Each wall is flat, endless, passes through zero and stands at right angles to its row. A trip goes straight from one point to another. List the walls that it crosses, first one first.

Walls:
(1): [-0.42 -0.11 -0.03]
(2): [-0.31 +0.11 -0.21]
(3): [+0.20 +0.07 +0.00]
(4): [+0.12 +0.28 +0.16]
Trips:
[+0.07 +0.02 -0.42] to [+0.30 +0.03 +0.23] -> 2, 4
[+0.05 -0.08 -0.07] to [-0.15 +0.34 -0.57] -> 2, 1, 3
[+0.00 -0.35 -0.14] to [-0.23 +0.27 +0.23] -> 2, 4
[+0.70 +0.39 +0.08] to [+0.19 -0.37 -0.41] -> 4
[-0.16 +0.01 +0.51] to [+0.33 -0.33 +0.00] -> 1, 3, 4
[-0.14 -0.33 +0.07] to [-0.14 +0.23 -0.34] -> 2
[+0.31 -0.07 +0.04] to [-0.09 +0.59 +0.02] -> 2
[+0.33 -0.17 -0.51] to [+0.46 +0.08 +0.01] -> 4

Walls:
(1): [+0.18 +0.58 -0.65 -0.34 +0.19 -0.08 -0.10 -0.05 -0.28 +0.46 -0.66 -0.37 -0.30 +0.09]
(2): [+0.36 -0.43 +0.07 +0.40 +0.07 -0.04 -0.05 -0.41 +0.22 +0.26 +0.39 +0.57 -0.34 +0.04]
(3): [+0.08 +0.00 -0.09 -0.70 +0.55 -0.34 +0.33 -0.28 -0.28 +0.36 -0.18 -0.07 -0.39 -0.09]
(4): [+0.12 +0.00 -0.47 -0.45 -0.21 -0.09 +0.15 +0.16 -0.05 +0.53 +0.27 +0.02 +0.02 +0.10]
(5): [-0.14 -0.46 -0.19 +0.37 +0.07 -0.09 +0.11 +0.27 -0.22 +0.10 +0.23 +0.00 -0.43 -0.28]
Trips:
[+0.48 -0.41 -0.21 -0.49 +0.20 +0.00 -0.40 -0.25 +0.46 -0.96 -0.11 +0.24 +0.83 +0.09] to [+0.32 -0.51 +0.49 -0.46 -0.01 +0.30 +0.01 -0.22 +0.00 -0.33 +0.50 +0.31 +0.47 +0.26] -> 2
[+0.59 -0.11 -0.20 +0.12 +0.26 -0.09 +0.23 +0.20 +0.12 +0.05 -0.21 -0.23 -0.04 -0.26] to [+0.16 -0.22 +0.29 -0.13 -0.02 -0.43 +0.62 +0.79 -0.02 +0.12 -0.91 +0.28 +0.45 +0.13] -> 2, 5
[-0.12 -0.38 -0.08 +0.17 -0.18 -0.30 -0.06 +0.03 +0.17 -0.04 -0.21 +0.06 +0.18 +0.20] to [-0.20 -0.51 -0.58 -0.09 -0.08 +0.40 +0.13 -0.13 +0.38 +0.52 +0.11 -0.91 -0.27 -0.35] -> 4, 1, 3, 2
[-0.03 -0.15 +0.04 -0.64 -0.03 -0.63 -0.43 +0.05 +0.09 +0.14 +0.09 +0.34 -0.27 -0.68] to [+0.32 +0.13 +0.14 +0.31 -0.08 +0.40 +0.19 +0.05 -0.94 -0.32 -0.69 -0.07 +0.20 +0.16] -> 2, 4, 5, 3
[-0.01 -0.16 +0.33 -0.18 +0.20 +0.28 -0.47 +0.01 +0.25 -0.13 -0.33 +0.63 +0.18 +0.44] to [+0.12 -0.10 +0.06 +0.22 +0.01 -0.46 -0.29 -0.21 +0.70 -0.31 -0.01 +0.48 +0.54 +0.01] -> none
[-0.13 +0.37 +0.23 +0.63 -0.23 +0.04 -0.68 -0.04 +0.18 +0.15 -0.41 +0.26 +0.15 -0.27] to [+0.53 -0.55 -0.24 -0.14 -0.19 +0.13 -0.61 +0.05 +0.18 +0.09 +0.01 -0.07 +0.05 -0.64] -> 5, 4
[+0.01 -0.26 -0.12 +0.01 +0.34 +0.06 -0.34 +0.02 -0.19 -0.06 +0.21 -0.21 -0.41 +0.90] to [-0.03 +0.05 -0.55 +0.57 -0.14 -0.02 +0.31 +0.29 -0.16 +0.24 -0.08 +0.15 +0.09 -0.01] -> 3
